Each row is a point. Examples show where two turns around zero, p and q, send a point. Write where each new point lands after one turn and then the other. Backwards means that the second turn is done in reverse. Each puzzle has new turns, and all numbers are rounded.

Turn p:
[-15.3  22.1] => [24.2 11.6]
[ 23.1 -18.5] => [-21.9 -19.9]
[-7.7 -3.6] => [-2.3  8.2]
Turn q:
[-38.7   8.5] => [-34.3  19.9]
[-3.7 16.3] => [ 1.5 16.7]
[15.4 -0.5] => [14.5 -5.2]
[10.3 -9.1] => [  7.0 -11.8]
[ 16.7 -15.3] => [ 11.2 -19.7]
Where do these land?
q, then p: [-15.8  28.0] => [32.1  1.4]
p, then q: [  0.2 -14.7] => [-13.2   6.5]
p, then q: [ 15.6 -13.3] => [-18.9  -7.9]

Turn p:
[12.5 -8.9 23.1] => [27.3  3.5 -3.3]
[-5.2 -2.5 27.0] => [ 17.5  14.3 -15.8]
[ -5.8  -6.0 -15.8] => [-12.9   2.5  12.1]
[ -1.6  17.5 -34.3] => [-32.0 -20.3   7.0]
Turn q:
[ 10.3  10.9 -14.4] => [ 15.2  -9.2 -10.8]
[  8.5 -19.1  21.3] => [-25.6  13.1  -7.8]
[ 6.1 31.6 23.3] => [-16.6 -36.1   0.7]
[-14.0 -14.2 -25.6] => [23.3 20.8  8.8]
[-11.0  -9.2  -4.7] => [ 3.8 11.4  9.2]
Where do these land?
q, then p: [-12.9 -20.3  -2.2] => [ -0.6  -8.6 -22.5]
p, then q: [-9.8 29.8  3.2] => [25.8 15.8  8.9]
q, then p: [ 8.3 -5.1 26.3] => [-19.7  19.6  -4.2]
p, then q: [ 14.5  -4.4 -27.3] => [-26.0  13.5  10.9]

Turn p:
[-11.0  29.7  -0.8  12.7] => [-19.8  20.0 -13.4  13.8]
[ 18.5  -3.2 -17.2   1.4] => [ 9.3 -2.5 18.1 15.1]
[ -2.5 -42.0  22.0   3.0] => [  4.4 -40.2  -2.7 -24.9]
[-11.3   0.5  17.3  11.6] => [-16.8  -6.9 -13.3  -7.4]
[ 14.9  26.2 -16.7  -2.1] => [-2.3 24.5 14.9 19.0]
[ 14.7   5.3  14.2 -13.7] => [ -4.9   8.1  16.7 -16.3]
[-23.2 -16.5 -18.9 -12.9] => [ 30.3  -3.1 -20.2   0.6]
Turn q:
[ 26.6   8.5   4.0 -14.9] => [12.8  5.5 10.5 26.7]
[-28.4   0.3  10.2  -9.1] => [  2.1  19.3 -11.1 -22.3]
[ 11.7  -2.1 -26.8   3.5] => [ -5.8 -16.6  23.6   2.0]
[ 6.4 19.5 12.8 -3.8] => [21.7  2.7 -7.1  8.4]
[ 10.5 -40.7 -15.7  23.2] => [-45.6 -20.2   4.0   6.8]
[-23.6  22.8  23.3   0.9] => [ 24.1  10.2 -25.5 -16.9]
[-3.2 -8.2 -7.9  0.1] => [-9.2 -0.8  5.7 -4.7]
Where do these land?
p, then q backwards: [ -4.6 -50.3  31.0   4.6] => [-19.0  15.8 -26.7  47.0]
p, then q backwards: [-13.2   6.0 -24.3 -19.6] => [  0.3  20.2  21.7 -17.4]
q, then p: [ 8.2  2.4 11.5 -1.2] => [-4.4 -2.3  2.5 13.2]
p, then q backwards: [  7.7  -0.9 -16.9   3.7] => [17.0  6.2  0.0 -5.8]
q, then p: [ 9.1 21.8  5.8 -3.5] => [-6.6 -7.3 21.2  7.5]
p, then q: [-7.1 21.0 -7.2 16.1] => [  5.5 -19.0  -4.3 -19.8]
